Each row of a before or after table is a point. The points were changed in one or more steps. Then noise was added and the rows were shuffled. The steps act on columns, c1 being the first. What was done? A step turns or swaps two columns, mirrors them in a line or flattens them onto one, adds a multiple of one to another, or multiplies or shifts one. Angles are multiples of 10 degrees, from the lower column toward the higher: turns from -170 to 170, lines from 10 to 170 but not 90. Use the fewest steps. Two steps may share a column if one is a turn and the other turns, adds or multiplies; they go together, in the order done. Otherwise the lowest column goes first.

Before (12 x 2):
[[ 0.2  0.8]
 [-0.4 -3.5]
 [-0.1  2.5]
 [ 3.0  2.2]
 [-1.4 -2.4]
 [-0.4  3.2]
 [ 1.6  4.0]
 [-1.8 -0.1]
 [-1.6 -1.0]
 [-6.1 -1.5]
 [ 5.9 -0.3]
 [-3.2  0.8]]
After (12 x 2):
[[-2.5  1.6]
 [ 1.3 -3.7]
 [ 4.0 -2.1]
 [ 1.1 -0.8]
 [-0.9  1.3]
 [ 3.5 -0.2]
 [-0.7  6.1]
 [ 1.4  2.9]
 [-1.4 -5.8]
 [-3.4  0.8]
 [ 2.3  0.0]
 [ 0.5  1.6]]
Steps: turn c1 and c2 by -100 degrees

Before (10 x 6):
[[ 3.5  2.4 -3.1 -2.0 -2.7 -0.5]
 [-2.4 -1.5  1.5 -1.2 -3.1 -2.3]
 [ 1.1  3.7  1.4 -0.5 -2.2 -0.5]
 [ 1.2 -1.7  0.8 -1.0 -1.4 -0.9]
 [ 3.1 -0.7 -2.8  2.6  3.2  0.3]
 [-1.5  0.6 -1.4  0.6 -1.1  3.0]
 [ 0.7 -0.2 -0.4  3.3  3.0 -2.7]
 [-2.7 -2.5 -2.8  1.0 -1.4  1.7]
 [ 0.4 -1.4  0.5  2.9 -1.2 -0.5]
 [ 1.8 -1.0 -3.3 -1.4 -3.2 -2.0]]
After (10 x 6):
[[10.5  3.0 -1.7  0.1 -2.7  1.3]
 [-8.2 -2.5 -2.5  0.8 -1.4  2.1]
 [ 5.4  0.1 -1.0  1.6 -3.3  0.6]
 [ 2.0 -2.2  1.0 -2.3  2.9 -0.8]
 [ 3.6 -0.6  0.9  1.8 -1.3 -0.7]
 [-4.6  0.1 -2.3 -0.8 -1.1  2.0]
 [ 1.3 -2.9  0.5 -1.2 -1.1 -0.6]
 [-7.2 -0.4  2.1  1.9 -3.1 -1.7]
 [ 3.3  3.2  1.1 -2.1 -2.2 -0.9]
 [ 9.2 -2.3 -1.7 -1.6  3.1  1.5]]
Steps: multiply c1 by 3; mirror c2 and c4 in the line at 160 degrees; flatten c3 and c6 onto the line at 140 degrees

Before (14 x 9):
[[-2.1 -1.0  1.5 -0.8  1.1  1.9 -2.3  1.0 -3.3]
 [ 0.9  1.1  5.0  0.3  0.7  4.5 -3.2 -0.4  2.4]
 [ 0.9 -2.8 -0.8 -6.4  0.1 -2.2 -0.1  1.4 -0.7]
 [-6.6 -1.5  4.2  5.5 -2.5 -2.0 -1.2 -3.4  1.2]
 [-0.8  2.9 -2.9 -0.1  0.1  0.8 -5.6 -0.6  5.3]
 [ 1.4 -1.2 -1.8 -3.6 -1.9 -0.2  0.5  1.9  0.3]
 [-3.3  2.4 -1.6  4.4  7.7  4.2  5.5  2.0  3.6]
 [ 0.8  3.2  0.4  0.0  1.9 -0.5 -3.2  3.1  0.7]
 [ 1.8 -0.2 -0.7 -0.6  0.5  0.4 -1.3  5.6  2.9]
 [ 1.4 -3.2 -0.6 -2.2 -0.4  0.2  0.0 -1.5 -1.0]
 [-2.2  2.2  1.1 -1.2 -3.8  1.9  0.3 -0.2  5.1]
 [-5.1 -0.4 -0.1  1.0  0.7 -1.4  4.1 -0.6 -2.7]
 [ 2.0  0.1  2.0  3.0 -1.8 -1.0  3.8 -3.3  1.5]
 [-0.3  0.3  2.0  0.6  3.0 -1.2  0.7 -2.8  5.4]]
After (14 x 9):
[[ 1.3 -1.0 -1.7 -3.7 -2.0 -0.5 -1.0  1.7  0.0]
 [ 0.7  3.1  0.1 -0.1  2.6 -0.3  0.0  2.9  3.1]
 [-2.0  2.3  1.3 -1.3 -5.5  1.6  0.8 -0.1  2.9]
 [ 1.5 -3.1 -1.0 -2.2  0.2  0.1 -0.7 -1.4 -0.6]
 [ 1.8 -0.5 -0.6 -0.6 -0.5  0.4  1.5  5.5  2.9]
 [ 2.3  0.2  2.2  3.2 -3.5 -1.3  1.7 -3.4 -2.3]
 [ 0.7  1.4  5.2  0.3  0.5  4.5  0.2 -0.4  3.8]
 [-1.1  2.7 -2.8 -0.6 -0.3  1.1  0.4 -0.7  7.4]
 [-6.7 -1.3  4.2  5.7 -1.8 -2.3 -1.3 -3.6  1.7]
 [ 1.2 -2.7 -1.0 -6.6  0.4 -2.2 -0.5  0.9 -0.4]
 [-3.5  2.4 -1.5  4.3  2.0  4.2  9.8  1.9 -1.9]
 [-2.0 -1.0  1.9 -0.8  3.3  1.6 -2.4  1.2 -0.4]
 [-5.2 -0.2  0.0  1.0  0.3 -1.4  0.9 -0.8 -4.9]
 [-0.3  0.3  2.0  0.7 -0.4 -0.9  5.5 -2.7  3.2]]
Steps: turn c7 and c9 by -50 degrees; turn c5 and c7 by 40 degrees

Before (8 x 14):
[[-3.0 -0.1  0.0  4.2 -4.5 -2.0  1.2 -1.2  0.9 -2.9 -1.3 -3.2  3.2  2.1]
 [-0.6 -1.8 -0.7 -2.6  1.7  0.6  0.6  0.2 -0.7  2.2  3.6 -1.9 -2.0 -1.2]
 [ 1.3  2.0  1.1 -1.8 -5.9 -1.7 -0.6 -2.6  1.0  2.1  0.7 -2.9  2.7  0.7]
 [-3.8 -0.9  0.8 -0.7  1.3 -1.1  1.9  1.2  0.2  1.8 -1.8  3.7  2.2 -1.3]
 [ 1.6  1.9  1.1 -3.3  0.4  1.3  0.6  0.2 -0.1  0.3  2.5 -3.4 -4.1 -0.5]
 [-1.2 -1.5 -2.6 -1.5  1.4 -0.2 -0.6 -0.2 -5.1 -5.6 -1.2  2.0  2.8 -1.7]
 [ 1.0 -1.1 -0.4 -2.4  1.5 -1.7  2.1  0.2  0.5  1.8  0.1 -3.1 -2.9 -0.5]
 [ 0.5 -1.8 -1.2 -0.3  1.7 -0.2 -0.6  1.9  0.8 -6.8 -0.2 -0.7  3.3 -0.8]]
After (8 x 14):
[[  2.7  -2.1   1.1  -1.9  -4.1  -1.8  -4.3  -2.7   0.3   2.7   0.6  -8.7
    1.3   0.8]
 [ -2.9   1.0  -0.4  -2.4  -0.1  -1.7   2.5   0.2  -1.1  -0.3   0.2  -9.2
    1.0   0.2]
 [ -4.1  -1.8   1.1  -3.3   0.0   1.4   0.6   0.2   0.4  -0.3   2.5 -10.1
    1.6  -0.8]
 [  3.5   1.4  -1.3  -0.3   1.7  -0.2   0.7   1.9  -1.5  -6.2  -0.2  -2.0
    0.4   0.3]
 [  3.3  -0.2   0.1   4.2  -4.2  -2.1  -2.0  -1.4   0.6  -4.2  -1.3  -9.6
   -2.9   2.2]
 [  2.8   3.1  -2.6  -1.5   1.6  -0.2   0.5  -0.3   2.1  -5.0  -1.1   6.0
   -1.2  -4.0]
 [ -1.9   2.0  -0.6  -2.6   0.9   0.5   1.6   0.0  -0.7   1.6   3.5  -5.7
   -0.6  -1.0]
 [  2.1   0.8   0.8  -0.7  -0.3  -1.1   2.2   1.2  -1.2  -0.1  -1.8  11.1
   -3.8  -0.7]]
Steps: swap c1 and c13; turn c2 and c9 by 160 degrees; turn c9 and c14 by -40 degrees; add -1 times c7 to c10; turn c5 and c7 by 40 degrees; multiply c12 by 3
